Each row is a point. Examples show where two turns around zero, p and q, send a point. Write where each new point lands after one turn and then the other. Backwards means that the second turn is done in reverse. Each puzzle has new turns, and all numbers are rounded.

Turn p:
0.005 0.022 0.002 => 0.008 0.021 0.003
0.014 -0.041 -0.003 => 0.008 -0.043 -0.001
-0.011 -0.028 0.004 => -0.016 -0.026 0.001
-0.002 0.030 0.039 => -0.006 0.031 0.038
0.034 0.007 -0.027 => 0.040 0.001 -0.019
-0.039 0.010 -0.014 => -0.033 0.015 -0.022
Turn q:
0.018 0.007 0.043 => 0.010 -0.004 0.046
-0.008 0.018 -0.048 => 0.000 0.029 -0.043
0.017 -0.009 -0.006 => 0.018 -0.008 -0.005
-0.026 -0.016 0.011 => -0.027 -0.018 0.002
Where do these land?
p, then q: 0.006 0.000 0.014 => 0.000 -0.004 0.015
p, then q: 0.036 -0.019 0.050 => 0.011 -0.037 0.052
p, then q: 0.027 0.010 -0.032 => 0.038 0.011 -0.016
p, then q: -0.012 -0.002 0.002 => -0.012 0.000 -0.003
p, then q: -0.028 -0.013 -0.010 => -0.023 -0.004 -0.022
p, then q backwards: -0.029 0.023 -0.024 => -0.025 0.019 -0.031

Turn p:
-0.024 -0.002 -0.022 0.024 => -0.026 -0.004 -0.028 0.012
0.010 0.015 0.042 0.002 => 0.005 0.014 0.041 0.014
0.013 0.040 0.022 0.002 => 0.003 0.040 0.024 0.006
-0.020 -0.030 -0.023 0.011 => -0.014 -0.031 -0.028 0.004
0.009 -0.033 -0.032 0.007 => 0.015 -0.027 -0.036 0.002
0.012 0.010 0.015 -0.045 => 0.017 0.007 0.028 -0.037
Turn q:
0.014 -0.001 0.011 0.028 => 0.013 -0.004 0.005 0.030
0.009 0.021 -0.007 0.002 => 0.006 0.022 -0.007 0.004
-0.022 -0.001 0.020 -0.069 => -0.022 0.007 0.035 -0.062
0.016 -0.006 -0.031 0.038 => 0.018 -0.009 -0.038 0.028
0.006 -0.011 0.004 -0.030 => 0.008 -0.005 0.012 -0.029
-0.022 -0.001 0.004 0.031 => -0.022 -0.009 -0.005 0.029
Where do these land?
p, then q: 0.015 0.005 -0.026 0.000 => 0.014 0.013 -0.021 -0.009
q, then p: -0.036 -0.008 0.027 0.028 => -0.038 -0.024 0.006 0.029
p, then q: -0.021 0.033 0.009 -0.046 => -0.023 0.026 0.034 -0.037
p, then q: 0.004 -0.034 -0.007 0.018 => 0.013 -0.031 -0.018 0.011
q, then p: 0.038 0.004 -0.004 -0.001 => 0.034 0.018 -0.001 0.005

Turn p:
-0.009 -0.001 -0.008 -0.018 -0.008 -0.039 -0.025 0.029 => 0.005 0.007 -0.005 -0.024 0.001 -0.035 -0.024 0.032
0.021 -0.011 0.046 0.008 -0.009 -0.003 0.016 -0.010 => 0.005 -0.028 0.039 0.006 -0.012 -0.005 0.024 -0.008
0.009 -0.008 -0.033 -0.007 -0.005 -0.006 0.015 -0.017 => 0.018 -0.007 -0.032 -0.011 0.001 0.002 0.003 -0.018
0.021 -0.068 -0.005 -0.015 -0.002 0.017 -0.029 -0.020 => 0.013 -0.059 0.004 -0.011 0.009 0.027 -0.046 -0.012
0.008 0.029 -0.011 0.027 0.018 -0.042 -0.004 -0.012 => 0.017 0.014 -0.013 0.025 0.027 -0.041 0.016 0.000
0.011 0.000 0.031 -0.004 0.030 0.019 0.040 -0.009 => 0.007 -0.005 0.027 0.000 0.010 0.033 0.045 -0.004
-0.033 0.041 -0.015 -0.001 -0.014 0.006 -0.027 -0.015 => -0.019 0.048 -0.007 0.007 0.000 -0.015 -0.025 -0.023
0.009 0.036 0.014 0.004 -0.005 0.062 0.011 0.004 => -0.008 0.032 0.017 0.030 -0.033 0.045 0.012 -0.010
-0.036 -0.019 -0.019 0.006 -0.006 -0.013 0.004 0.050 => -0.037 -0.004 -0.030 -0.023 -0.004 -0.010 -0.004 0.043
Turn q:
0.003 -0.010 -0.008 -0.034 0.004 -0.017 0.000 0.008 => 0.009 -0.005 -0.008 -0.037 0.004 -0.008 -0.004 0.005
-0.004 0.006 -0.014 -0.035 -0.017 0.014 0.022 -0.014 => 0.012 0.005 -0.022 -0.026 -0.009 0.021 0.019 -0.021
0.034 -0.011 -0.006 0.019 0.016 -0.006 -0.023 -0.019 => 0.010 -0.031 -0.001 0.022 0.019 0.002 -0.031 0.004
-0.006 0.031 0.042 0.009 -0.024 -0.017 0.064 0.012 => 0.034 0.029 0.011 0.017 -0.018 -0.029 0.066 -0.001
-0.015 0.039 0.085 -0.008 -0.011 -0.021 0.025 0.026 => 0.034 0.046 0.064 -0.002 0.003 -0.028 0.051 0.009
0.003 0.002 -0.034 0.017 -0.009 -0.004 -0.040 0.003 => -0.012 0.000 -0.010 0.010 -0.016 0.002 -0.051 -0.002
-0.020 -0.007 -0.032 -0.001 0.038 -0.006 -0.014 -0.002 => -0.036 -0.003 -0.021 -0.011 0.024 -0.014 -0.022 -0.007
-0.001 0.007 -0.012 0.008 0.017 0.026 -0.023 -0.012 => -0.018 0.004 -0.003 0.013 0.018 0.023 -0.021 -0.009
0.028 -0.030 -0.017 0.035 0.006 0.030 -0.024 0.022 => -0.020 -0.020 -0.010 0.030 -0.003 0.026 -0.028 0.044
-0.024 -0.027 -0.003 -0.010 -0.020 0.001 0.011 -0.023 => -0.015 -0.025 0.002 -0.017 -0.022 0.006 0.018 -0.022
Where do these land?
p, then q: 0.007 0.011 0.021 -0.027 -0.037 0.051 -0.020 -0.021 => 0.015 0.000 0.047 0.014 -0.020 0.045 -0.007 -0.033
p, then q: -0.015 0.042 -0.026 -0.020 -0.012 0.001 0.020 -0.004 => 0.028 0.030 -0.027 0.000 -0.004 0.003 -0.003 -0.035
q, then p backwards: -0.018 -0.032 0.008 0.009 -0.016 0.005 -0.017 -0.027 => -0.002 -0.029 0.028 0.008 -0.022 0.021 0.003 -0.011
q, then p: 0.046 -0.020 -0.037 -0.009 -0.008 0.007 -0.012 0.025 => 0.010 -0.005 -0.028 0.005 -0.021 0.018 -0.045 0.034
p, then q: 0.003 -0.010 -0.027 -0.005 -0.024 -0.017 -0.010 -0.017 => 0.008 -0.023 -0.011 -0.013 -0.005 -0.004 -0.031 -0.016
q, then p: -0.025 0.025 0.016 -0.006 -0.012 -0.007 0.008 0.024 => 0.007 0.030 0.013 -0.004 -0.017 -0.021 0.022 -0.005
q, then p: -0.010 -0.005 0.020 0.039 0.011 -0.072 0.064 -0.012 => 0.018 -0.047 -0.024 -0.019 0.019 -0.066 0.058 0.002
p, then q: -0.018 -0.025 0.015 -0.016 0.051 0.023 0.012 0.005 => -0.027 0.016 0.003 -0.011 0.039 0.030 0.028 0.020
q, then p: 0.027 0.014 0.023 -0.012 0.002 -0.010 -0.035 0.000 => 0.023 -0.003 0.037 0.021 0.004 0.004 -0.016 0.017
q, then p backwards: -0.001 -0.007 -0.009 0.031 0.018 -0.018 -0.016 0.026 => -0.012 0.001 0.002 0.023 -0.006 -0.016 -0.033 0.024
p, then q: 0.004 0.007 -0.004 0.015 0.026 0.038 0.007 0.000 => -0.021 0.013 -0.009 0.032 0.006 0.023 0.013 0.003

Turn p:
-0.011 -0.009 -0.016 -0.024 -0.010 -0.014 -0.025 0.018 -0.064 => -0.011 0.042 -0.007 0.006 0.032 0.032 0.037 0.000 -0.031
-0.003 0.018 0.000 0.028 -0.013 -0.022 0.014 -0.022 0.013 => 0.007 -0.009 -0.003 0.030 -0.008 -0.036 -0.011 -0.010 -0.005
-0.014 -0.008 -0.005 0.019 0.019 -0.020 0.036 0.023 0.007 => 0.020 -0.003 -0.010 0.002 -0.033 -0.020 0.032 0.014 0.006
-0.004 -0.010 0.025 0.035 -0.009 -0.008 -0.014 0.003 -0.026 => -0.016 0.019 0.000 0.027 0.001 -0.007 -0.006 0.037 -0.014
-0.006 0.006 0.017 -0.008 0.018 0.021 -0.001 -0.062 0.024 => -0.036 -0.055 0.002 0.002 -0.006 0.001 -0.029 -0.021 -0.001
-0.012 -0.002 0.009 -0.012 -0.014 -0.009 -0.018 0.015 0.025 => -0.008 0.019 0.016 -0.026 -0.002 -0.019 -0.007 -0.007 0.001
-0.006 0.015 -0.016 -0.019 -0.011 0.106 -0.012 -0.029 0.003 => -0.024 -0.008 -0.008 0.000 -0.014 0.080 -0.059 -0.039 0.032
0.013 -0.034 -0.019 -0.009 -0.015 -0.011 -0.020 0.014 -0.019 => 0.010 0.025 -0.021 -0.021 0.025 0.009 0.003 0.013 -0.024
0.027 0.012 0.012 -0.017 0.016 -0.020 0.054 0.021 0.018 => 0.050 -0.031 0.032 -0.009 -0.014 -0.011 0.026 0.005 0.008
0.015 0.011 -0.006 0.007 0.020 -0.024 -0.014 0.019 0.020 => 0.007 0.000 0.001 -0.012 0.019 -0.030 0.014 0.008 0.027
Turn q:
0.000 0.013 0.021 0.018 0.014 -0.018 0.011 0.030 0.036 => 0.020 0.004 -0.009 -0.023 0.036 0.001 0.001 0.037 -0.009
0.017 -0.013 -0.010 0.030 -0.005 0.012 -0.026 -0.017 0.031 => 0.008 -0.025 0.001 0.032 0.021 0.020 0.000 0.009 0.030
-0.034 -0.039 -0.014 -0.043 0.000 0.000 0.019 0.013 0.002 => -0.022 -0.016 0.026 -0.037 -0.035 -0.006 0.033 0.006 -0.004
-0.025 0.033 0.003 0.014 0.004 -0.037 0.025 -0.009 -0.003 => -0.015 0.053 0.002 -0.006 0.020 -0.016 0.001 0.015 -0.004
0.010 0.035 -0.014 0.015 0.000 -0.009 0.012 0.032 -0.010 => -0.002 0.021 -0.042 -0.014 0.022 0.003 0.003 -0.008 -0.013
-0.044 -0.004 -0.012 -0.012 -0.022 0.021 0.003 0.008 -0.010 => -0.039 0.003 0.007 -0.014 -0.028 0.026 0.003 0.004 -0.009
0.036 -0.035 -0.002 -0.017 0.006 0.006 0.036 -0.013 0.031 => 0.050 -0.011 0.013 -0.005 -0.018 -0.004 0.038 0.004 0.025
0.004 -0.004 -0.017 -0.045 0.002 0.014 -0.045 0.003 -0.005 => -0.022 -0.044 -0.013 -0.007 -0.028 -0.019 -0.021 -0.013 0.015
0.030 0.033 0.039 0.026 -0.015 0.001 -0.021 -0.027 -0.012 => 0.025 0.017 -0.012 0.049 0.009 -0.002 -0.045 0.002 -0.010
0.007 -0.033 -0.009 0.000 0.046 0.054 -0.006 -0.034 -0.020 => 0.016 -0.023 0.045 -0.005 -0.009 0.022 -0.016 -0.058 0.028
-0.002 0.015 0.016 0.015 -0.031 -0.045 -0.008 0.013 -0.040 => -0.022 0.022 -0.019 0.030 0.011 -0.025 0.001 0.003 -0.050
Where do these land?
q, then p: 0.021 -0.012 -0.012 -0.012 0.016 -0.021 -0.025 0.024 -0.015 => -0.002 -0.017 -0.029 -0.009 0.006 -0.011 0.023 0.004 -0.033
p, then q: 0.029 0.022 0.000 -0.013 -0.011 0.007 -0.011 0.000 0.035 => 0.018 -0.026 0.014 0.006 0.005 -0.027 -0.022 0.015 0.017
q, then p: 0.014 0.050 -0.029 -0.008 0.019 0.029 0.008 0.013 0.014 => 0.003 -0.010 -0.016 -0.032 0.022 0.005 -0.014 -0.051 0.023
q, then p: -0.006 0.014 -0.011 -0.032 0.005 0.006 0.034 -0.025 0.029 => 0.027 0.007 0.037 -0.019 0.000 -0.019 -0.018 -0.028 0.011
q, then p backwards: 0.015 0.031 -0.043 0.005 -0.003 -0.003 0.027 0.007 0.055 => 0.014 -0.010 -0.042 0.019 0.042 0.012 -0.019 0.047 -0.003
p, then q: -0.001 -0.027 0.002 0.021 0.004 0.003 -0.025 -0.023 -0.034 => -0.037 -0.003 -0.003 -0.023 0.019 0.021 0.002 -0.027 -0.009
q, then p: 0.018 0.020 0.009 0.004 -0.014 -0.040 -0.001 -0.001 -0.016 => 0.009 0.008 -0.016 0.030 0.016 -0.022 0.028 -0.001 0.006
q, then p: -0.052 -0.025 0.028 0.019 0.010 -0.001 -0.036 0.007 -0.023 => -0.060 0.015 0.013 0.006 -0.014 0.020 0.017 0.034 -0.018
p, then q: -0.033 -0.037 0.017 -0.010 -0.052 0.014 0.036 -0.009 -0.017 => -0.021 0.009 -0.026 0.042 -0.036 0.015 -0.023 -0.032 -0.037
q, then p: -0.004 -0.035 0.039 0.026 0.026 0.005 -0.006 0.007 -0.029 => -0.029 -0.023 0.013 0.019 0.017 0.025 0.004 0.043 -0.020
